Rows are points. Two turns around zero, p and q, are shown by what they do to some points. Write where each new point lands after one turn and then the other. Backwards means that the second turn is done in reverse. Each puzzle has new turns, and all numbers are rounded.

Turn p:
.03, .25, .32 -> .07, .21, .34
-.35, -.36, -.50 -> -.37, -.18, -.58
-.18, -.12, .44 -> -.28, -.05, .40
.30, -.10, .05 -> .23, -.21, .08
.20, .32, -.31 -> .36, .22, -.25
Turn q:
.60, -.08, -.01 -> .54, -.25, .11
-.03, -.03, -.18 -> .00, -.02, -.18
-.20, .40, -.19 -> -.03, .44, -.20
-.37, -.29, .38 -> -.51, -.17, .28
Where do these land?
q, then p: .16, .17, -.17 -> .28, .02, -.08
p, then q: .24, -.61, .39 -> -.35, -.61, .29
p, then q: -.25, .47, -.07 -> .13, .52, -.03
p, then q: -.15, -.03, -.16 -> -.06, .07, -.20

Turn p:
-.01, -.29, .03, .13 -> .05, -.28, .09, .12
.23, -.36, -.26, .14 -> .15, -.35, -.24, .25
-.31, .28, .20, -.32 -> -.34, .28, .18, -.30
-.04, .17, -.49, .44 -> .12, .25, -.14, .61
-.17, .50, -.02, -.32 -> -.28, .49, -.07, -.23
.29, -.30, .53, -.07 -> .29, -.39, .18, -.44
Turn q:
.25, -.41, .04, -.19 -> -.10, -.42, -.16, -.23
-.18, .33, .28, -.04 -> .06, .23, .40, -.03
.53, -.10, -.28, -.32 -> .37, -.31, -.38, -.30
-.27, .02, .31, .58 -> -.28, .05, .35, .55
-.31, .24, -.22, -.28 -> .02, .47, -.08, -.24
.30, -.24, .11, -.17 -> .04, -.38, -.04, -.20
-.33, .17, -.25, .42 -> -.11, .39, -.11, .45
Where do these land?
p, then q: .27, -.20, -.28, -.02 -> -.04, -.08, -.41, .13
q, then p backwards: .04, .16, .14, -.52 -> .16, .15, .49, -.17
q, then p: .22, .16, .13, .28 -> .37, -.15, .10, .05
p, then q backwards: -.58, -.15, -.24, .27 -> -.26, -.09, .30, .57
p, then q: .22, -.24, .50, .52 -> .15, -.74, .21, -.06
p, then q backwards: -.44, .27, -.04, -.19 -> -.54, -.05, .09, .01
p, then q: .26, -.01, -.22, -.35 -> .00, .20, -.42, -.14
